Every row gives one point. To make a cloud, some directions were put in groups of two or more. Within a group, all points are equally far from the middle, so they leave a hole (a ring in 2 directions, a hollow ball in 3). The other directions are filled evenly. Then the cloud was stretched, turned, moved and blurred a little. How many holes are there, and how many directions does each take, smallest first?
(in the rows, 128 means zero)

Cloud, 22 rows:
[[ 74 135 204]
 [111  56 149]
 [161 108 173]
 [156 134 187]
 [196  75 124]
 [174  69  99]
 [ 74 175 137]
 [139 157 101]
 [ 67 144 207]
 [ 97  84  68]
 [145 134 163]
 [ 64 152 170]
 [177 116 100]
 [ 41 144 146]
 [106  65 179]
 [121 114  96]
 [163 102 133]
 [110 167 201]
 [ 48 131  97]
 [ 37 136 160]
 [141  73 110]
 [ 78 125 163]]
Holes: 0

Cloud (32 x 4):
[[ 74  90  89  76]
 [ 84 129  83  54]
 [187 137 140  90]
 [130  69  91 120]
 [123 138 179  71]
 [178 124  67 110]
 [ 69 116  64 134]
 [121 103 148  40]
 [182 157 150 124]
 [ 61 162 145 117]
 [121 131 140 185]
 [149 194 100 177]
 [ 71 152  76  73]
 [ 95  61 122  85]
 [ 89 144  71 179]
 [154 165 165  94]
 [162 165  38 124]
 [174 148  66  82]
 [150 201 135 129]
 [113  84 167 150]
 [183 135  90  76]
 [147 157  38 148]
 [192 123 115  96]
 [ 99  83 164  58]
 [109 160  72  56]
 [ 69 101  72 108]
 [136 209  58 112]
 [ 59 139 123 161]
 [ 68 131  69 152]
 [139 191  71 179]
 [ 76 143  84 174]
 [ 95  74 175 119]]
Holes: 2 (2, 2)

Cloud, 52 rows:
[[ 57 123  92 104 145 165]
 [140  97  79 131 152 165]
 [137 211 130 109  75 134]
 [148 174  62 144 131 143]
 [136  78  53  94  98 162]
 [168 113 136  61  31 130]
 [127 130 125  97  52  99]
 [175  90 150  86  30 152]
 [142 128 100 180 177 141]
 [116  76 143 127 110  74]
 [184 168 145 132 191 113]
 [160 125  76 159 150  96]
 [ 72 146  87 146 163 188]
 [ 28 114  91 113 133 107]
 [102 177   7 133 179 109]
 [167  66  65 128 158 117]
 [106 200 159 125 101  98]
 [163  50  94 165 143  94]
 [ 89 160  86  85 176 124]
 [187  97 138 115  54 154]
 [164  48  82 166 112 112]
 [ 90 136  73 128 161 184]
 [119 121  73 126 192 105]
 [180 189 127 138  94 139]
 [ 90 117  95 143 171  81]
 [146 166  84 158 121 114]
 [ 46 173  48 125 175  82]
 [118 166 125 169 110 166]
 [101 181 161  97 156 126]
 [110  92  35 143  94 107]
 [165 137  69 115 122 151]
 [189  80 121 116 158  95]
 [181  73 132 115 148 139]
 [145 173  84 153 168  86]
 [109  71  70 171 108 157]
 [ 88 130 121 139  91  94]
 [194 102 128 151 161 126]
 [126 118 165  70 116 122]
 [170  82  76 105 158  97]
 [145 115 171 149  94 166]
 [158 124 168 126 131 172]
 [ 73 145 116 181 126 119]
 [ 81 179 154 130 159 109]
 [ 66 140  74 136 199 159]
 [ 89  36  70 172  98 154]
 [100 178 118  77 147 160]
 [ 43 157  98 161 110 166]
 [167 177  90  84 100 106]
 [165  52 105 146  77 151]
 [120 100  22 164 141 125]
 [169 136  90 117 116 166]
 [147 122 170  96 150 124]]
Holes: 1 (4)
